Each row is a point. Examples show where two turns around zero, p and q, send a point. Where does a point land after both, in the order given? Backwards means that the second turn is done in reverse. Each puzzle has new turns, and all numbers are rounded.

Turn p:
-0.198	0.297	-0.212 => -0.095	0.150	-0.376
-0.048	-0.124	0.027 => -0.035	-0.122	0.048
0.010	0.053	0.122 => -0.066	0.083	0.082
0.236	-0.227	0.062 => 0.196	-0.112	0.245
Turn q:
0.009	-0.288	0.129 => -0.101	-0.236	0.184
0.068	0.194	-0.043 => 0.129	0.153	-0.063
-0.192	-0.038	-0.233 => -0.147	-0.053	-0.261
0.317	0.078	0.046 => 0.311	0.010	0.109
-0.202	0.053	0.101 => -0.193	0.125	0.032
Where do these land?
q, then p: -0.046	0.028	0.108 => -0.102	0.063	0.017
p, then q: 0.201	0.212	-0.197 => 0.315	0.098	-0.123
p, then q: 0.120	0.071	0.035 => 0.088	0.104	0.046
q, then p: -0.382	-0.175	0.152 => -0.402	-0.154	-0.120
p, then q: 0.107	-0.137	-0.098 => 0.114	-0.138	0.087

Turn p:
0.161	-0.053	-0.003	0.027 => 0.110	0.005	0.126	0.037
-0.131	-0.047	-0.312	-0.108 => 0.178	-0.015	-0.308	-0.036
-0.181	0.259	0.123	0.039 => -0.312	-0.041	-0.089	0.098
0.273	-0.089	0.072	-0.069 => 0.146	0.139	0.223	0.048
-0.301	-0.152	-0.121	-0.133 => 0.013	0.039	-0.285	-0.251
0.224	-0.111	0.064	-0.057 => 0.135	0.117	0.195	0.006
-0.045	0.194	0.178	0.301 => -0.272	-0.243	0.139	0.099
Turn q:
0.029	-0.055	-0.168	0.086 => -0.062	-0.125	-0.059	-0.128
-0.351	0.135	0.074	-0.017 => -0.152	0.218	0.275	-0.022
-0.236	-0.195	-0.034	0.146 => -0.218	-0.168	0.200	0.005
0.225	0.194	-0.005	0.227 => -0.119	0.089	-0.343	0.003
0.132	-0.015	0.165	-0.282 => 0.315	0.065	0.020	0.144
0.201	-0.064	-0.033	-0.161 => 0.238	-0.079	-0.093	-0.003
Where do these land?
p, then q: 0.145	0.045	0.189	0.182 => -0.089	0.011	0.106	0.269
q, then p: -0.064	-0.098	0.027	0.205 => -0.064	-0.095	-0.082	-0.191
p, then q: -0.024	-0.012	-0.421	0.177 => 0.078	-0.404	-0.186	-0.075
p, then q: 0.005	0.123	0.104	0.031 => -0.131	0.026	0.087	0.038
p, then q: 0.105	0.119	-0.091	-0.424 => -0.148	0.246	-0.288	-0.219
q, then p: -0.075	-0.201	0.102	-0.258 => -0.016	0.013	0.350	-0.017
q, then p: -0.092	0.024	0.089	0.087 => -0.128	-0.079	-0.036	-0.026

Turn p:
0.187	0.114	0.128	-0.103	-0.041	0.027	0.161	0.189 => -0.009	-0.128	0.308	-0.051	0.038	-0.038	-0.043	0.143
-0.361	-0.186	0.046	0.067	-0.116	-0.081	-0.080	0.081 => -0.081	0.280	-0.145	0.032	-0.208	-0.153	0.171	0.041
0.153	0.029	0.157	-0.035	-0.153	0.160	-0.092	0.171 => -0.169	-0.051	0.133	0.014	0.032	-0.165	-0.203	0.135
0.174	0.136	-0.015	0.202	0.213	-0.031	-0.102	-0.147 => 0.071	0.005	-0.065	0.070	0.348	0.136	-0.063	-0.102
0.197	-0.151	0.240	-0.033	0.390	0.070	-0.094	-0.179 => -0.162	-0.202	-0.001	0.006	0.342	-0.094	0.125	-0.332
-0.111	0.094	0.108	-0.138	-0.108	-0.059	-0.156	-0.011 => 0.008	0.163	0.046	-0.119	-0.082	-0.135	-0.124	-0.092
-0.275	0.076	0.130	-0.033	-0.053	0.080	-0.008	0.107 => -0.164	0.216	0.046	-0.164	-0.106	-0.029	0.041	0.061
0.084	0.008	0.165	0.070	-0.010	0.034	0.186	-0.350 => -0.096	-0.032	0.157	0.189	0.005	0.223	0.002	-0.278
-0.270	-0.180	-0.437	-0.083	-0.098	0.072	0.099	0.055 => 0.078	-0.078	-0.329	-0.086	-0.380	0.110	0.124	0.178
0.222	0.059	-0.522	0.087	-0.024	-0.272	0.085	0.084 => 0.524	-0.171	-0.153	0.110	0.012	0.146	-0.031	0.246
Turn q:
-0.068	0.029	0.008	-0.147	-0.140	-0.312	-0.058	0.257 => -0.007	0.174	0.002	-0.042	-0.294	-0.111	-0.071	0.279
-0.152	0.135	-0.232	0.274	-0.153	0.044	0.093	0.263 => 0.287	0.064	-0.031	0.076	0.003	0.305	0.095	0.279
0.229	0.075	0.011	-0.104	0.060	0.140	-0.077	0.136 => 0.070	0.116	-0.011	-0.159	-0.110	0.009	0.123	-0.214
-0.167	-0.133	0.145	0.285	-0.058	0.079	-0.213	0.025 => 0.066	-0.111	0.223	-0.013	0.036	0.230	-0.287	0.014
-0.165	0.180	0.224	0.067	0.145	-0.126	0.164	0.125 => 0.020	0.128	-0.037	-0.239	0.216	-0.066	-0.094	0.242
-0.095	-0.094	0.064	-0.137	-0.228	0.210	-0.059	-0.220 => -0.338	-0.127	0.093	0.091	-0.030	0.172	0.046	-0.092
-0.038	-0.209	0.100	-0.241	0.213	0.050	-0.280	-0.123 => -0.164	-0.276	0.000	-0.166	-0.158	-0.144	-0.167	-0.224
0.205	-0.175	-0.169	-0.077	-0.005	-0.047	0.231	-0.191 => -0.017	-0.071	0.016	0.262	0.058	-0.240	0.235	-0.094
0.251	0.191	-0.150	0.080	0.166	-0.036	0.200	-0.273 => 0.082	0.103	-0.255	0.189	0.280	-0.155	0.121	-0.192
Where do these land?
q, then p backwards: 0.229	0.101	0.153	0.031	-0.314	-0.152	-0.041	-0.125 => -0.135	0.046	0.286	0.229	-0.227	-0.034	-0.063	-0.120
q, then p: -0.139	-0.136	-0.124	-0.005	0.337	-0.122	-0.165	0.105 => 0.182	-0.203	-0.116	0.148	-0.081	-0.313	-0.074	-0.021
p, then q: -0.134	-0.368	-0.108	-0.038	0.137	-0.069	0.197	0.095 => 0.050	0.003	0.147	0.205	0.107	-0.105	0.302	0.241
q, then p backwards: 0.026	0.099	0.114	0.283	-0.379	0.084	-0.013	-0.151 => 0.048	0.213	0.162	0.368	-0.092	0.038	0.143	-0.192
q, then p backwards: -0.130	0.163	0.138	-0.081	-0.307	-0.036	-0.014	-0.144 => -0.127	0.049	0.118	0.248	-0.113	0.280	0.023	-0.009
p, then q: 0.054	-0.065	-0.279	-0.139	0.229	0.137	-0.048	-0.008 => 0.029	-0.266	0.014	0.089	-0.184	-0.133	0.208	-0.058
q, then p: 0.046	0.043	0.070	-0.040	0.334	0.094	0.048	-0.069 => 0.177	-0.171	-0.075	-0.085	-0.017	-0.013	0.112	-0.227
q, then p: -0.008	-0.134	0.014	-0.158	0.263	0.140	-0.117	0.272 => 0.067	-0.238	0.136	0.024	-0.269	-0.191	-0.061	-0.164
p, then q: 0.056	0.298	0.022	0.147	-0.299	-0.076	0.153	0.024 => 0.038	0.240	0.124	-0.230	-0.006	0.256	-0.117	-0.162

Turn p:
0.202	0.123	0.020	-0.027	0.134	-0.028	-0.226	-0.173	0.166 => -0.069	0.120	-0.219	-0.101	-0.058	-0.141	-0.076	-0.255	0.115
-0.013	-0.074	0.133	0.113	-0.445	0.041	0.146	0.075	-0.083 => 0.041	-0.322	0.044	0.158	0.162	0.128	-0.200	0.230	0.045
-0.196	-0.223	0.128	-0.239	-0.462	-0.129	0.044	0.152	-0.165 => 0.104	-0.253	0.072	0.188	0.260	-0.116	-0.171	0.330	-0.331
-0.021	0.045	-0.213	-0.016	0.065	0.007	0.325	-0.101	-0.034 => 0.049	0.120	0.105	-0.004	-0.279	0.218	-0.047	0.104	-0.056
0.007	-0.262	-0.172	0.025	-0.308	-0.080	0.010	0.206	-0.058 => 0.250	-0.043	-0.011	0.031	0.195	-0.018	-0.054	0.373	0.012
-0.221	0.101	-0.088	-0.039	-0.339	-0.022	-0.003	0.176	-0.013 => 0.066	0.040	0.154	0.305	0.216	0.004	-0.143	0.154	-0.032
0.001	0.102	-0.044	0.190	0.312	-0.032	-0.069	-0.090	-0.161 => 0.107	0.063	0.064	-0.138	-0.069	0.120	0.191	-0.299	0.044
0.011	0.037	0.166	0.059	0.332	-0.122	-0.022	0.001	0.264 => -0.104	-0.004	-0.087	0.035	-0.241	-0.212	0.247	-0.176	0.114
0.012	-0.028	0.049	0.036	0.285	0.113	-0.266	-0.332	0.130 => -0.159	0.126	-0.341	-0.119	-0.025	0.041	0.159	-0.311	-0.024
0.246	0.191	0.112	-0.086	0.343	-0.017	-0.092	-0.081	0.013 => -0.126	0.065	0.015	-0.254	-0.179	-0.166	0.001	-0.319	0.066
-0.027	-0.013	-0.091	-0.018	0.083	0.269	0.152	0.170	-0.058 => -0.158	0.089	0.205	-0.102	0.018	0.138	0.091	0.170	0.047
Turn q:
-0.095	0.152	0.003	-0.070	-0.155	-0.140	0.177	0.201	-0.059 => 0.022	-0.124	-0.040	0.191	-0.310	-0.058	0.019	0.022	0.042
-0.111	0.104	0.047	-0.005	0.032	0.128	-0.171	0.112	-0.149 => -0.021	0.092	0.069	0.192	0.071	-0.033	0.055	0.208	-0.061
-0.132	-0.041	-0.010	-0.135	-0.031	-0.269	-0.157	-0.500	0.134 => 0.107	-0.115	0.054	-0.405	0.117	-0.392	-0.205	0.027	0.041
-0.078	-0.103	0.102	0.159	0.088	-0.329	-0.082	-0.088	-0.023 => 0.136	0.167	-0.120	-0.225	-0.060	-0.165	0.074	0.070	0.176
-0.038	-0.221	0.047	-0.008	-0.048	0.079	-0.094	0.164	0.007 => 0.100	0.018	0.023	0.149	0.157	0.051	0.115	-0.054	0.143
0.118	0.017	0.002	-0.169	-0.020	0.157	-0.145	0.218	-0.060 => 0.062	-0.059	0.209	0.182	0.067	0.149	0.136	0.058	-0.085
0.462	0.185	0.087	-0.164	-0.100	0.154	0.231	-0.417	0.011 => -0.041	0.011	0.262	-0.227	-0.127	0.106	-0.341	-0.330	-0.410
-0.087	0.176	0.052	-0.007	0.133	0.024	0.357	0.214	0.148 => -0.297	-0.084	-0.151	0.127	-0.247	-0.014	0.184	-0.146	-0.061
0.081	0.169	0.047	0.260	-0.140	0.089	-0.213	0.085	0.073 => -0.159	0.174	0.204	0.038	-0.029	0.147	-0.092	0.162	0.186
-0.068	-0.407	-0.429	0.142	0.344	0.016	0.088	0.120	-0.006 => 0.055	-0.133	-0.524	-0.098	0.299	0.277	0.201	0.027	0.059
-0.053	-0.031	0.053	-0.002	-0.103	0.092	0.010	-0.108	-0.076 => 0.036	0.054	0.013	0.078	0.063	-0.069	-0.146	-0.045	-0.028
Where do these land?
q, then p: -0.198	0.119	0.117	0.085	-0.240	-0.017	0.418	0.131	-0.047 => 0.280	0.008	-0.251	0.294	0.154	0.207	-0.116	-0.016	0.134
q, then p backwards: 0.007	0.181	0.042	0.370	0.061	-0.064	-0.110	0.191	-0.077 => -0.009	-0.047	-0.287	0.007	0.071	0.203	0.184	0.036	0.260
p, then q: 0.114	-0.182	0.141	0.161	0.003	-0.164	0.035	0.107	0.129 => 0.101	-0.158	-0.085	-0.087	-0.051	0.135	0.061	-0.187	0.197
q, then p backwards: 0.022	-0.158	0.154	-0.255	0.149	-0.050	0.111	0.233	0.043 => -0.226	-0.056	0.138	0.174	0.257	-0.169	-0.087	0.012	-0.037
p, then q: 0.008	0.286	-0.022	-0.103	-0.047	0.104	-0.058	-0.145	0.055 => -0.110	0.074	0.074	-0.056	0.116	-0.168	-0.136	0.216	0.015
q, then p: 0.171	-0.144	-0.070	0.016	0.076	-0.009	-0.105	-0.035	-0.170 => -0.120	0.063	0.109	-0.244	-0.016	-0.003	-0.081	-0.028	0.068
q, then p: -0.087	0.084	0.108	0.247	0.180	0.190	-0.153	-0.367	0.005 => -0.006	0.238	0.261	0.101	0.035	-0.189	0.096	-0.323	-0.168
p, then q backwards: -0.232	-0.183	-0.246	-0.116	-0.513	0.021	-0.135	0.157	-0.099 => -0.146	-0.092	-0.192	-0.015	0.006	0.318	-0.378	-0.090	-0.399
q, then p: 0.063	-0.186	-0.020	-0.031	0.041	0.116	0.260	0.145	0.170 => -0.052	0.059	-0.198	0.003	-0.121	0.321	0.034	0.029	-0.086
q, then p backwards: -0.008	-0.171	-0.220	-0.186	0.167	-0.136	-0.090	-0.079	0.043 => 0.099	-0.298	0.110	0.093	-0.019	-0.043	-0.117	0.036	-0.195
q, then p: 0.139	0.355	0.014	-0.187	0.124	0.010	-0.174	-0.338	-0.053 => 0.038	-0.201	0.270	-0.104	0.226	-0.242	-0.013	-0.095	-0.314

Turn p:
-0.119	0.071	0.088	0.059	-0.200	-0.037	-0.012	0.028	0.130	0.134	-0.180	0.176 => -0.156	-0.040	0.098	-0.028	-0.123	-0.129	-0.085	0.099	-0.174	-0.056	0.028	0.227
-0.216	0.084	-0.425	-0.060	-0.051	-0.182	-0.188	-0.053	0.200	-0.052	-0.212	-0.152 => 0.131	0.048	-0.419	-0.258	-0.109	-0.039	-0.088	0.027	-0.372	-0.024	0.009	0.000
-0.177	0.164	-0.041	-0.222	0.146	-0.182	-0.160	-0.188	-0.014	-0.104	-0.263	0.042 => -0.094	0.041	-0.247	0.043	0.131	0.197	-0.150	-0.101	-0.344	-0.103	-0.096	0.075
0.026	-0.208	0.099	0.034	-0.076	0.061	0.191	0.003	-0.257	0.115	0.347	0.128 => 0.054	0.009	0.370	0.186	-0.027	-0.121	0.161	-0.131	0.156	-0.073	0.096	-0.212
-0.022	0.052	-0.157	-0.048	0.231	0.263	0.249	-0.095	0.088	0.171	0.097	-0.052 => -0.101	0.023	-0.143	0.014	-0.110	-0.086	0.255	-0.310	0.134	0.198	-0.058	-0.004
-0.255	0.187	0.005	0.043	0.148	-0.171	-0.254	0.212	-0.050	0.144	-0.112	-0.027 => -0.124	0.206	-0.080	0.000	0.046	-0.135	-0.329	0.088	-0.221	0.122	-0.169	-0.081
0.409	-0.337	0.191	-0.028	-0.133	0.076	0.080	0.111	-0.249	-0.121	0.210	0.141 => 0.185	-0.063	0.411	0.098	0.161	0.133	0.042	0.016	0.366	-0.084	0.306	-0.063
-0.112	0.118	-0.046	0.244	0.253	-0.397	-0.058	-0.009	0.181	0.000	-0.207	0.110 => -0.032	-0.194	-0.312	0.234	-0.078	-0.112	-0.362	0.101	-0.192	0.072	-0.081	0.040
-0.138	0.022	-0.063	0.155	0.061	0.349	-0.030	0.020	0.059	-0.062	0.041	0.122 => -0.252	0.027	-0.062	-0.001	0.006	-0.075	0.246	0.116	0.000	0.176	0.125	-0.064
0.095	-0.107	0.031	0.100	-0.040	0.281	0.286	0.088	-0.146	0.037	-0.154	-0.046 => 0.020	-0.062	0.116	-0.036	0.223	-0.215	0.225	-0.063	0.184	0.101	0.051	0.183
0.201	0.171	0.112	0.208	-0.180	0.055	0.165	0.079	-0.224	-0.048	0.186	0.106 => 0.158	0.098	0.267	0.277	-0.017	-0.041	0.177	0.206	0.155	0.042	-0.013	0.093
0.172	-0.211	0.140	-0.091	-0.038	-0.098	-0.156	-0.316	0.026	-0.081	0.126	-0.362 => 0.193	-0.272	0.071	-0.222	0.021	0.339	0.013	-0.045	0.077	-0.129	-0.201	-0.213
0.010	0.205	-0.158	-0.094	0.022	0.033	-0.185	0.091	0.193	0.154	-0.133	0.062 => -0.091	0.169	-0.132	-0.136	-0.165	0.053	-0.141	-0.007	-0.133	0.187	0.038	0.161
0.126	-0.212	0.226	-0.301	-0.142	-0.052	0.071	0.030	0.062	-0.287	0.254	-0.249 => 0.109	0.009	0.062	-0.173	0.042	0.232	0.036	0.004	0.366	-0.431	-0.036	-0.142
Turn q:
0.045	0.004	0.232	0.002	0.013	0.094	0.017	-0.181	0.007	0.053	-0.248	-0.420 => 0.039	0.111	-0.065	-0.136	0.048	-0.162	-0.105	-0.129	-0.092	-0.145	-0.428	-0.183
-0.076	-0.200	-0.274	-0.035	0.104	-0.063	0.025	0.138	-0.139	-0.141	0.462	-0.027 => -0.026	-0.175	0.008	-0.144	0.063	0.063	0.092	0.090	0.064	0.009	0.512	-0.259
0.117	0.112	0.194	-0.076	0.161	0.103	0.033	-0.263	0.217	0.011	-0.051	-0.377 => 0.179	0.118	0.160	0.017	0.108	-0.221	-0.068	-0.148	-0.119	-0.026	-0.328	-0.295
-0.109	0.096	0.210	0.069	0.117	0.134	-0.019	-0.227	0.215	0.117	-0.063	-0.376 => 0.064	0.178	0.089	0.040	-0.070	-0.117	0.015	-0.087	-0.213	-0.098	-0.350	-0.331
0.144	-0.137	-0.166	-0.037	0.210	-0.151	0.054	0.002	-0.252	0.217	0.337	0.065 => -0.081	-0.033	-0.080	-0.116	0.282	-0.144	0.154	0.092	-0.182	0.110	0.401	-0.018
0.057	-0.080	-0.261	0.048	-0.172	-0.099	-0.111	-0.158	-0.229	-0.042	0.190	0.093 => -0.003	-0.238	-0.211	0.027	-0.081	-0.201	-0.013	0.041	0.002	-0.034	0.317	0.057
0.102	0.102	-0.082	0.011	-0.032	0.211	-0.201	0.051	0.086	-0.129	-0.303	0.376 => 0.208	0.035	-0.156	0.250	-0.115	0.165	-0.093	0.072	0.207	0.235	-0.118	0.276
0.191	-0.011	0.115	0.028	-0.237	-0.024	-0.176	0.276	0.198	-0.096	-0.267	0.201 => 0.170	-0.181	0.059	0.035	-0.037	0.260	-0.062	0.130	0.120	-0.007	-0.256	0.373
-0.222	-0.070	0.040	-0.146	0.080	-0.134	-0.095	0.158	-0.312	-0.071	0.244	0.179 => -0.345	-0.123	-0.083	0.058	0.141	0.200	-0.104	0.089	0.009	0.035	0.317	-0.070
-0.160	-0.206	-0.098	0.143	0.062	-0.013	-0.003	0.047	-0.047	0.147	0.090	0.021 => -0.082	0.002	-0.131	-0.092	-0.076	0.104	0.219	0.028	-0.129	0.003	0.134	-0.065
-0.055	0.162	0.010	-0.100	-0.156	-0.160	-0.047	0.029	0.287	0.010	-0.270	0.181 => -0.075	-0.094	0.211	0.161	-0.173	0.024	0.037	-0.006	0.110	0.130	-0.260	0.259
0.014	0.072	0.362	0.133	-0.019	0.113	0.185	-0.215	0.151	-0.005	0.019	-0.112 => 0.113	0.193	0.139	0.103	0.016	-0.012	-0.064	-0.267	-0.186	-0.251	-0.162	-0.060
-0.069	-0.204	-0.172	-0.201	-0.038	0.020	0.234	0.054	-0.141	0.024	0.105	0.088 => -0.122	-0.012	-0.010	-0.256	-0.021	0.029	-0.022	-0.149	0.046	0.154	0.289	0.034
0.017	0.411	0.109	0.028	-0.256	0.172	-0.039	0.252	0.171	0.047	-0.298	0.065 => 0.059	0.221	0.189	0.082	-0.230	0.091	-0.212	0.248	0.121	-0.043	-0.317	0.295
0.006	-0.050	-0.219	0.133	0.163	-0.204	0.145	0.037	-0.211	-0.142	0.052	0.043 => -0.099	-0.002	-0.116	-0.029	0.146	-0.078	0.225	-0.003	0.243	-0.073	0.248	-0.012
Where do these land?
p, then q: 0.229	0.122	0.134	0.003	0.571	-0.079	-0.028	0.100	0.134	-0.307	0.235	-0.153 => 0.398	0.120	0.017	-0.064	-0.398	-0.012	0.311	0.234	0.019	0.165	-0.246	-0.208
q, then p: 0.082	-0.038	-0.021	-0.028	-0.411	0.192	-0.003	-0.012	-0.019	-0.031	0.376	0.206 => 0.091	0.086	0.371	0.034	-0.079	0.262	0.059	0.180	0.041	-0.031	0.236	-0.277
p, then q backwards: 0.085	-0.023	0.012	-0.155	0.181	0.146	-0.215	-0.221	-0.133	0.082	-0.189	-0.332 => 0.091	-0.386	0.214	-0.227	0.189	0.042	0.035	0.118	0.080	0.049	-0.178	-0.061
q, then p: -0.277	0.025	0.151	0.245	-0.025	-0.088	0.047	-0.071	-0.041	0.269	0.072	-0.171 => 0.102	0.169	-0.066	0.103	0.260	-0.140	0.196	0.113	-0.126	-0.240	-0.138	0.008
p, then q: -0.118	0.203	0.218	0.068	-0.168	0.072	0.286	0.200	-0.053	-0.128	-0.270	-0.127 => -0.155	0.033	0.113	0.213	0.148	0.209	0.228	-0.025	0.327	0.132	-0.031	0.211
p, then q: 0.016	-0.181	0.099	-0.248	-0.107	-0.205	-0.044	0.095	0.073	-0.317	0.002	0.001 => 0.247	-0.137	0.049	0.110	0.039	0.139	-0.149	0.056	0.240	0.037	0.091	-0.258
p, then q: 0.054	-0.152	-0.291	0.091	0.078	-0.172	-0.011	0.162	-0.252	0.043	0.119	0.373 => 0.094	-0.076	0.010	0.103	0.162	-0.209	0.084	0.238	-0.272	-0.348	0.189	-0.101
q, then p backwards: -0.292	0.218	-0.166	0.036	0.084	0.153	0.047	0.184	0.144	0.101	0.013	-0.226 => -0.091	0.122	0.038	0.051	-0.160	0.127	-0.213	0.147	0.047	0.053	0.410	-0.041
q, then p backwards: 0.013	0.120	-0.047	-0.023	-0.117	0.084	0.231	-0.299	-0.065	0.014	-0.040	-0.078 => -0.146	-0.032	-0.122	-0.114	0.004	-0.099	0.188	0.192	0.016	0.242	0.027	0.027
q, then p: -0.010	-0.137	-0.046	0.050	0.109	-0.060	0.115	0.155	0.080	0.223	-0.044	0.069 => -0.097	0.136	0.063	0.122	0.022	-0.094	0.113	-0.217	0.062	-0.040	-0.018	0.132
p, then q: 0.035	-0.249	-0.103	0.046	0.036	0.026	-0.112	-0.011	0.011	-0.222	-0.056	0.073 => 0.086	-0.044	0.032	-0.141	0.093	0.042	0.035	0.056	-0.051	0.048	0.208	-0.235
p, then q: -0.228	0.058	0.103	-0.134	-0.166	0.084	-0.165	-0.119	0.177	0.316	-0.100	0.292 => -0.403	-0.044	-0.160	0.118	-0.172	0.113	-0.309	-0.101	-0.094	-0.110	0.115	0.024
q, then p: 0.412	0.034	-0.043	0.048	-0.066	-0.153	-0.146	-0.163	-0.055	-0.044	-0.115	0.073 => 0.129	-0.208	-0.092	0.200	-0.010	-0.003	-0.271	-0.059	0.011	0.087	0.284	-0.006
